Each row is a point. Each copy is the shape, with its points in the same order, turned, moved and blurred by noise. Is it also mirrored, or only turned?
In the rows, zero is written as 128.

Shape (7 x 2)
[[ 70 114]
 [158 125]
 [137 151]
 [165 178]
 [ 96  88]
 [145 168]
 [121 117]]
Copy 1 (7 x 2)
[[ 56 100]
 [147 100]
 [129 129]
 [158 157]
 [ 86  74]
 [144 149]
 [108  96]]
Copy 1 is: only turned
Copy 2 (7 x 2)
[[ 74 162]
 [165 120]
 [154 155]
 [198 162]
 [ 83 123]
 [167 157]
 [120 132]]
Copy 2 is: only turned
Copy 3 (7 x 2)
[[104  68]
 [159 141]
 [125 145]
 [126 183]
 [143  68]
 [119 163]
 [141 109]]
Copy 3 is: only turned
Copy 4 (7 x 2)
[[ 80 143]
 [161 107]
 [155 140]
 [194 148]
 [ 87 107]
 [170 152]
 [126 120]]
Copy 4 is: only turned

Shape (8 x 4)
[[124 105 156 105]
 [113 137 112  98]
 [173 144 129  84]
 [110 151 156  88]
 [121 116 190 151]
 [111 110 141 242]
 [166 114 100 100]
 [106 121 110 106]]
Copy 1 (8 x 4)
[[142 141 155 142]
 [118 162 113 124]
 [179 172 121 102]
 [119 151 152  99]
 [144  85 168 132]
 [136  21  96 169]
 [174 172 102 141]
 [116 158 114 142]]
Copy 1 is: mirrored
Copy 2 (8 x 4)
[[115 134 157 156]
 [ 97 163 125 131]
 [128 196 134 165]
 [109 164 165 122]
 [158 115 174 138]
 [200  54  99 112]
 [118 168  99 179]
 [ 94 144 116 129]]
Copy 2 is: mirrored

Shape (9 x 6)
[[147 181 139 188 109 119]
 [118 173 114 132 133 161]
 [158 186 175 114 179 141]
 [112 191 128  97 158 163]
 [ 97 108 113 136  73  79]
 [115 107 126 166 139 143]
 [139 127  82 118 116 140]
 [198 130 138 159 147 115]
 [ 88 146 148 102  76 146]]
Copy 1 (9 x 6)
[[149 132 153 210  86 127]
 [119 139 122 163 112 169]
 [143  70 163 122  82 175]
 [106 113 125 132  94 197]
 [124 158 101 146 116  52]
 [122 118 142 169 156 117]
 [160 144  88 146 135 135]
 [196  78 151 162 113 119]
 [109 180 135 108 101 127]]
Copy 1 is: mirrored
Copy 2 (9 x 6)
[[152 203 182 140 136 143]
 [104 177 125 165 146 131]
 [110 169 170 159 203  79]
 [ 71 177 125 175 170 106]
 [101 146 169 101  55 137]
 [130 121 146 133 136 158]
 [121 154  99 126 108 114]
 [178 153 158 106 160  97]
 [ 80 149 161 185  82 116]]
Copy 2 is: mirrored

Shape (13 x 9)
[[155 134  83 154 114 165 144 153 137]
 [105  73  97 140 130 171 171 115 107]
 [103 160 144 152 135  72 186  91 136]
 [111 155  93  98 109 141 142 164 111]
 [ 76 184 103  89 153 128  99  78 146]
 [157 132 131  84 177 138  79 167 160]
 [182 166 141 122  78 149 181  89 124]
 [103 177  81 125  94 116 101  93 111]
 [ 87 138 129 133 166 169 138 114 135]
 [137  79  84 164 154 155 180 114  77]
 [136 147 143 165  76 128  94  57 102]
 [112 111 138 155  95 118 156  85 162]
 [105 125 187 117 131 147  74 106 114]]
Copy 1 (13 x 9)
[[102  54 136 123 117 147 141 136 133]
 [104  76  89 161 155 200 132 142 112]
 [115 160 119 157 150 141 179  64 152]
 [ 86 120 101 133 105 127 149 169 125]
 [ 70 164  90 121  84 144  79  96 150]
 [138 134 139  99 153  94  66 166 136]
 [145 121 149  94 104 181 189 111 103]
 [ 93 133 102 157  47 129 125 102 122]
 [ 80 128 116 142 144 183  96 136 154]
 [102  58 122 175 171 190 139 124  83]
 [161 133 148 169  59 186 123  87 122]
 [163 114  94 144 129 179 151  89 165]
 [148 173 136 161 106 169  78 151 144]]
Copy 1 is: mirrored
Copy 2 (13 x 9)
[[139  84  99 133 110 133  97 175 147]
 [156  54 100 117 148 168 132 147  91]
 [114 118 122 123 113  65 185 131  86]
 [120 135 109  99 128 153 130 188 132]
 [ 49 145 122  87 128 139 106  99 100]
 [123 131 195  90 154 122  63 145 168]
 [108  72 144 130  38 128 136 186  92]
 [101 158  84 111  89 138  96 135  83]
 [ 89  97 139 136 162 147 131 123 116]
 [168  44  96 120 158 127 111 172  73]
 [135 133 127 162  65 133  97 125  53]
 [143  92 125 133  86 116 158  97 106]
 [124 149 186 147 134 164 109 111  77]]
Copy 2 is: mirrored

Shape (16 x 12)
[[153  83  97 110 100 146 108 169 136 120 140 111]
 [ 97 126 127 128 190 100 157 104 127 156 143 129]
 [ 89 174 135 166 123 171 164  73 155  85 126 101]
 [157 186  91 179 153  97 144 154  90  76 116  83]
 [148 173 130  95 139 132 141 138 178  92  85 111]
 [103  85 170 110 117 105 108  93 166 103 154 163]
 [159 114 159 149 113 150 134 140 171 141  85  92]
 [ 79 110  83 147 141  69  88 141 113 162  83 136]
 [172  95  87 111  80 152 136 147  96 165 166 162]
 [ 72 181  89 108 136 126 138 161 188 164 177 121]
 [ 95 177 139 181 134 126 102 174  94  92 138 150]
 [136 177 178 136 100 140 165  92 108 132 115 141]
 [119 186 170 103 100 142 101 156 100 101  92  85]
 [167 113 165 120 141 135  96 110  98 124 162 141]
 [ 69 100 162 100  93 123 168 113 180 162 169 113]
 [172 106 128 158 154  83  91  96 184 158 149 117]]
Copy 1 (16 x 12)
[[110  98 100 178 148 124 112 157 148 109 118  71]
 [111 132 132 116 169 112 201 148 109 148 128 152]
 [136 141 110  73 131 158 129  86  80  70 118 151]
 [139 205  94 189 199 108 131 117  69  88 116 120]
 [137 170  86 111 169 136 143 148 165  67  95 121]
 [105  78 178 111 134 108 134 171 158  77 139 145]
 [169 127 133 134 175 164 125 112 161 109  82  93]
 [ 73 149 146 150 169  72 130 153 136 182  70 131]
 [121 104 106 204 105 133 118 151 140 156 173  98]
 [145 115  46 103 146 115 134 204 111 140 106 155]
 [111 175 146 165 165 139 100 179  59  96 112 142]
 [145 183 152 112 125 167 131 126 125 110 172 134]
 [126 204 124 102 177 155  88 168 121  86 136  77]
 [113 125 165 153 181 154 141 152 133 106 182 119]
 [167  76 128  64 112 115 147 166 137 131 127 111]
 [158  78 144 152 218 106 131 127 170 130 123 162]]
Copy 1 is: mirrored
Copy 2 (16 x 12)
[[150  94 112  93 104 164 130 169 123 127 138  86]
 [ 96 127  79 107 144  79 155 104 184 154 148 134]
 [113 165 164 164  75  76 181 113 171  99 158 113]
 [188 178  70 135 130  83 175 139 118  93 188  85]
 [169 175 108  94  85  96 164 139 165 113  84 108]
 [ 95 112 103 140  88 145 104 100 186 107 108 144]
 [167 121 121 150  99 119 171 157 151 150  89 113]
 [ 85 132  42 129 121  68  98 179 122 159 139 114]
 [159  64 127  75 118 149 116 141 106 141 174 158]
 [ 93 181  88  66  74 132 175 151 174 177 173 126]
 [123 212  96 157 126 122 123 152 111 106 181 141]
 [156 143 135 150  87  87 157  87 123 131 135 169]
 [158 207 123 141  91 113 130 111  81 144 109  89]
 [163 123 122 140 144 139  97  93 153 130 141 126]
 [ 62 103 108 118  70 153 176  97 174 165 122 136]
 [170  94  65 143 104 110 117 141 220 159 139 115]]
Copy 2 is: mirrored

Shape (18 x 12)
[[143 185  78  83 181 154  88  50 106 141 146 156]
 [152 134  72 189 190 117 119 170 135  94 112  89]
 [172 172 170  77 140 144  97 100  80  89 140 146]
 [145 175 120 184 130 165 128  99 120 121 115 112]
 [171 168 137 100  98 180 141  65 107 125 122 136]
 [158 139 163 112  84  77 130 135 104  98 100 146]
 [113 155 109 150 133 133 156 142  91 141 219 157]
 [167 198  58 134 121 146 137 132 101 146 170 149]
 [149 164 163 117 103 139 119 202  79 154 132 158]
 [136 100  79 120  97 125 162 106 166 143 121 132]
 [137 164 166 133 140 141 123  89 132 144 138 112]
 [ 98 146  96 113 144 153 115  88 141 100 135  58]
 [117 141 126 153 156 122 162 132 105 100 161 131]
 [108 168 122 169 130 178 106 144 146 147 148 163]
 [123 193 132 192  99 129 161 154 151 157 199 178]
 [ 82 187 120 129 169 168 150 145 142 142  87 123]
 [127 148 157 127 119 116 142 148 212 106 114 170]
 [144 125 150 114 119 158 141 116 160 139 107  83]]
Copy 1 (18 x 12)
[[151 183  87 107 102 121  66  47 148 136 184  97]
 [115 162 100 168 192 107 115 157 136  48 118  89]
 [154 187 148  92 146 119  82  41  78 144 114 119]
 [103 157 113 172 125 164 124  82 115 101 116 117]
 [143 163 120 106 106 168 132  38 120 137 106 136]
 [169 159 129 134 142  93 133 109  73 160  66 152]
 [148 179 132 115 116 156 121 155  62 108 197 120]
 [165 207  87 118  95 167 112 127 109  97 145  99]
 [135 204 152  95 145 159 103 161  77 159  84 125]
 [158 107 110 117 104 121 165 133 159 113 133 159]
 [124 145 163 152 125 136 119  77 115 141 131 106]
 [100 106 134 120 102  92 109  78 129  79 139  82]
 [123 160 122 134 157 114 143 123  78 101 165 118]
 [ 86 201 140 145 108 158  99 138 128 123 153 147]
 [134 223 154 168  83 168 159 173  81 117 170 147]
 [ 54 187 118 117 131 118 148 125 148 142 134  87]
 [124 195 173 145 124  73 158 128 148 134 113 171]
 [122 120 170 122 128 128 146  98 149 126  95 113]]
Copy 1 is: only turned
Copy 2 (18 x 12)
[[161 160  68  78 184 201 101  96 115 151 105 166]
 [117 136  80 168 173  94  71 160 112  58 135 108]
 [147 150 171  64 126 177 113 125  94 117 112 164]
 [138 158 116 173 141 181  98 115  78  98 117 103]
 [122 143 142 114 120 227 116 122  96 157 103 121]
 [110 117 176 124  82 118 123 115 121 114  78 139]
 [ 98 170  82 137 121 125 145  96  59 147 183 158]
 [101 181  64 124 128 148  98 135  57 160 109 144]
 [155 167 135 135  59 110 150 168  83 134 119 157]
 [ 84 111  89 164 115 154 107 114 159 165 127 104]
 [154 165 148 143 147 166 131 101 113 133 131 110]
 [136 149  88 103 146 168  93  92 140  99 156  61]
 [ 95 145 111 140 138 130 143 109  94  93 160 135]
 [156 188  90 187 104 160 107 117 105 120 156 153]
 [ 94 217 109 210 101 124 130  92  69 156 153 157]
 [146 197  75 160 128 171 159 142 149  79 120 111]
 [100 181 154 187 104 138 109 115 189 119 130 151]
 [137 143 146 147 124 169 119 143 151 138 140  70]]
Copy 2 is: mirrored
Copy 3 (18 x 12)
[[152 151  79 129 155 189  89  48  85 163 165 156]
 [165 106  87 125 181 166 119 152 130  40  73 115]
 [182 193 161  94 143 165 128 113 107 138 159 192]
 [134 155 115 159 161 192 151 125 136 122  72 163]
 [147 175 138 118 118 181 170  80 132 178 105 193]
 [182 171 165 123 125  94 134 144 148 103 110 212]
 [109 158  85 164 134 152 196 146 104 101 174 123]
 [166 169  49 161 105 165 155 115 105 130 126 128]
 [140 212 118 119 105 133 131 201  94 114 118 172]
 [131  88 101 117 108  99 147 105 149 144  90 149]
 [131 177 145 139 172 155 121 118 147 156 114 137]
 [131 134 143 120 139 171 105  63 140  98  92 104]
 [132 149 114 127 172 133 171 129 129  79 133 139]
 [ 81 151  90 161 123 192 114 167 142 119 124 157]
 [ 98 178  64 189 124 148 189 182 179 123 158 137]
 [ 69 187  82 112 159 149 102 113 137 110  70 140]
 [112 146 105 102 130 120 123 153 224 110 120 179]
 [133 143 158  89 131 138 134 123 156 142  75 115]]
Copy 3 is: only turned

Shape (18 x 12)
[[108 176 122 113 128 144 131 172 103 212 206 125]
 [146  59 157  99 120 111  92 127 111 128 148 108]
 [103 143 146 119  71 150 143 121 139 123 122 135]
 [160  97 177 115 174 166 147 134 123 165 124  96]
 [125 164 145 159  71 144 124  89  99 140  89  86]
 [ 92 182 158 146 136 123 144 110 119 111  73  97]
 [ 91 120  84  42 105 154 184 111 145  86 130 148]
 [201  67  92  72  76 138 142 119 126 162 152 139]
 [124 115 170 129  55  89 142 146 181 176 121 108]
 [161 119 114 133 133 113 150  91 156 122 158 142]
 [123 184 143 207  80 165 137 119  99 121 142 165]
 [144 179 111 148  85 139 127 164 130 151 121 135]
 [ 68 133 126 119 115 200  90  69 126 102 136 136]
 [132 108 171 100  99 155 161 162 145 111 153  50]
 [ 92 138 214 153 130 125 135 154 109 148 120 160]
 [ 94 188 159  71 109 137  94 154 124  84 136 125]
 [120  97 102 127 161 172 137 176 151 108 173 168]
 [ 77  84 155 160 106  79 108 166 148 121 176 118]]
Copy 1 (18 x 12)
[[160 128 157 158 181 137 135 183 149 215 171 145]
 [182  65 135 112  91 149  97 135 128 101 173 114]
 [108 153 132 112 108 137 124 123 119 144 161 167]
 [147  82 144 162 123 168 170 138  87 122 144  96]
 [143 172 142  88 111 121 133 108  53 144 128 133]
 [ 78 131 131 116 137  97 118  99  68 144 111 110]
 [ 67  79  87  55 119 126 164 137 168 145 163 169]
 [197  98 133  81  87 164 174 173 160 113 139 170]
 [134 165 184 120  56 124 107 148 157 132 121 106]
 [157 106 117 122 133 100 172 105 164 101 136 140]
 [134 198 106 172 149 106 133 113  85 141 139 189]
 [141 174 131 129 157 147 124 160 122 152 104 166]
 [117 126  72 108 125 155 124  46  99 172 188 155]
 [101 139 141 103 121 169 148 165 122 101 187  86]
 [110 111 159 203 109 118  97 131  94 139 144 142]
 [ 88 111 148  98 176 148  76 108 117 137 174 157]
 [131  91  59 166 146 167 142 145 169 117 158 142]
 [146 129 107 159 102 103  66 141 165 120 176  88]]
Copy 1 is: only turned
Copy 2 (18 x 12)
[[121 163 135 128  87 132 183 165 135 143 219 160]
 [120 115 200 123  99 122 110 123 132 115 101 116]
 [162 130 122  91 123 114 136 130 149 192 120 129]
 [115 133 185 132 152 180 184 118 145 125 121 117]
 [187 174 104 143 116 137 137 138 144 174  75 139]
 [130 176  91 136 185 115 142 137 136 173  88 122]
 [116 111 101  12 111  84 163  80 123 165 112 119]
 [164  79 189  70  52 122 175 102 158 117  99 165]
 [130 117 167 144  84 106 147 151 201 216 102 128]
 [130 107 136 121 120 100 142  67 177 123 124 169]
 [214 129  91 154 154 120 116 135 129 183 153 175]
 [174 113  98 127 111 109 160 179 165 155 139 155]
 [144 151  93  66 124 169  70 100 120 152 127 127]
 [155 132 168 118 111 121 178 116 154 163 125  38]
 [123 138 167 147 179 133 121 163 119 203 146 148]
 [144 168 131  58 155  75 110 170 144 148 151  87]
 [106  51 117  92 137 135 138 108 125 125 185 126]
 [ 98 101 150 171  92  91  87 133 141 180 156 102]]
Copy 2 is: mirrored
Copy 3 (18 x 12)
[[156 157  92  70 138 139  58 187  89 126 194 111]
 [168  80 188  95 131 107 116 112 120 111 127  96]
 [109 132 106  94  86 147 131 108 136 118 137 133]
 [168 136 160 106 155 160 110 137 131 177 109  65]
 [128 169 103 126  55 112  99  89 117 130  98 101]
 [ 99 165  80 127 124 115 130 106 106 146  69 117]
 [156  92  61  77 135 143 196  93 166 128 166 144]
 [230  97 163  79  78 122 133 132 176 135 174 128]
 [ 93 137 163  57  85 101  94 147 178 133 121 132]
 [170 155 149 136 139 111 146 126 159 124 154 150]
 [106 175 109 169  56 156 116 137  85 116 152 145]
 [145 148  93 113  75 137  96 174 127 117 119 148]
 [131 118  90 140 129 172 108  36 114  96 151 127]
 [126 128 133  74 124 140 146 147 163  97 119  39]
 [ 72 133 153 104 123 152 111 145  69 160 117 128]
 [126 125  84  64 135 154 139 120  83  63  98 137]
 [153  81 118 146 168 179 135 172 141 115 170 138]
 [ 73  90 163 116 145  86 101 155 129  85 153 119]]
Copy 3 is: only turned

Shape (15 x 12)
[[184 140 159 113 122 110 112 151 116 120  55 139]
 [186 112 109 172 109 128 108 149 133 109 170 120]
 [125  85 134 126 135 123 133  99 144 154 147 127]
 [123  86 132 168  60 109 160 119 127  80 163 160]
 [106 108 129 137 154 114 178 139  97 143 146 120]
 [162  84 139 114 142 101 122 117  98  90 163 121]
 [248 249 116 116  95 129 119  74 119 103 120 124]
 [109  83 177 116 134 128 115 128 140 147 102 139]
 [106  72 124 113 142 204 132 127 102 100 152 122]
 [129  77 103 124 107 112 130 125  84 152 111 124]
 [123  91 207 167 131 140  99 129  70 141  94 131]
 [126 133 124 127 146 128 115  91 134 144 145 226]
 [220 176 113 120  69 127 168 143 104  86 162 141]
 [135  88 125 201 143 119 126 110 128 107  44 133]
 [ 92 127 103 131 124 114 111 129 122 108 138 129]]
Copy 1 (15 x 12)
[[168 192 107  85 143 120 131 136 124 105 178 109]
 [132 130 166 184 140  96 176 124 134 150 140 114]
 [ 95 121 151 112 123 118 130 112  90 146 103 124]
 [110 106 142 143 163  63 153 110 148  94 110 176]
 [111 114 145 114 153 153 137 161  90 109  85 122]
 [111 106 169 128 164 102 120 138  95 116 153  95]
 [126 170 119 144 104 186 220  91 167  78 249  87]
 [107 178 140  75 127 100 101 132 113 135 100 127]
 [102 103 161 100 118  92 121 149 154 116  75  61]
 [106 120  84 129 144 111 112 158 109 136 114 114]
 [ 89 214 137 110 167 108  79 168 136 122 100  97]
 [103 116 149  68 146 153 129 113 181 148 138 158]
 [127 127 136 142 160 106 241 139 144  81 180 113]
 [174 164 105 148 150 125  72  93 144 119  98 126]
 [124 115 143 133 103 111 121 158 128 122 135 147]]
Copy 1 is: mirrored
Copy 2 (15 x 12)
[[198 101 133 107 161 136 136 133 144 116 104 189]
 [126 115 144 160 164 108 170  74 140 155 159 110]
 [103  75 106 107 121 133 137 140 130 155 131 101]
 [ 75 148 114 154 127 108 166 102 186 143 191 141]
 [ 99 122 108 105 128 172 176 127 150 169  93 106]
 [ 97 132 104 106 176  97 169 129 120 167 121 142]
 [177 154 164 114 125 137 115  17  39 135 146 205]
 [134  88 103 126 116 119 120 173 158 145 108 126]
 [ 94 159  88 149 175 150 115 155 128 127 117  54]
 [109 110 136 109 160 174 159 166 145 151 161 129]
 [159 120  78 178 138 150 136 184 136 180 108 157]
 [130 113 100  98 118 128  77  93 168 200 148 119]
 [158 190 133  99 134 117 192  44 129 123 166 151]
 [110  55  90 162 177 178 122 118 172 129 128 180]
 [ 75 128 168 130 133 143 122 127 152 157 117 128]]
Copy 2 is: mirrored
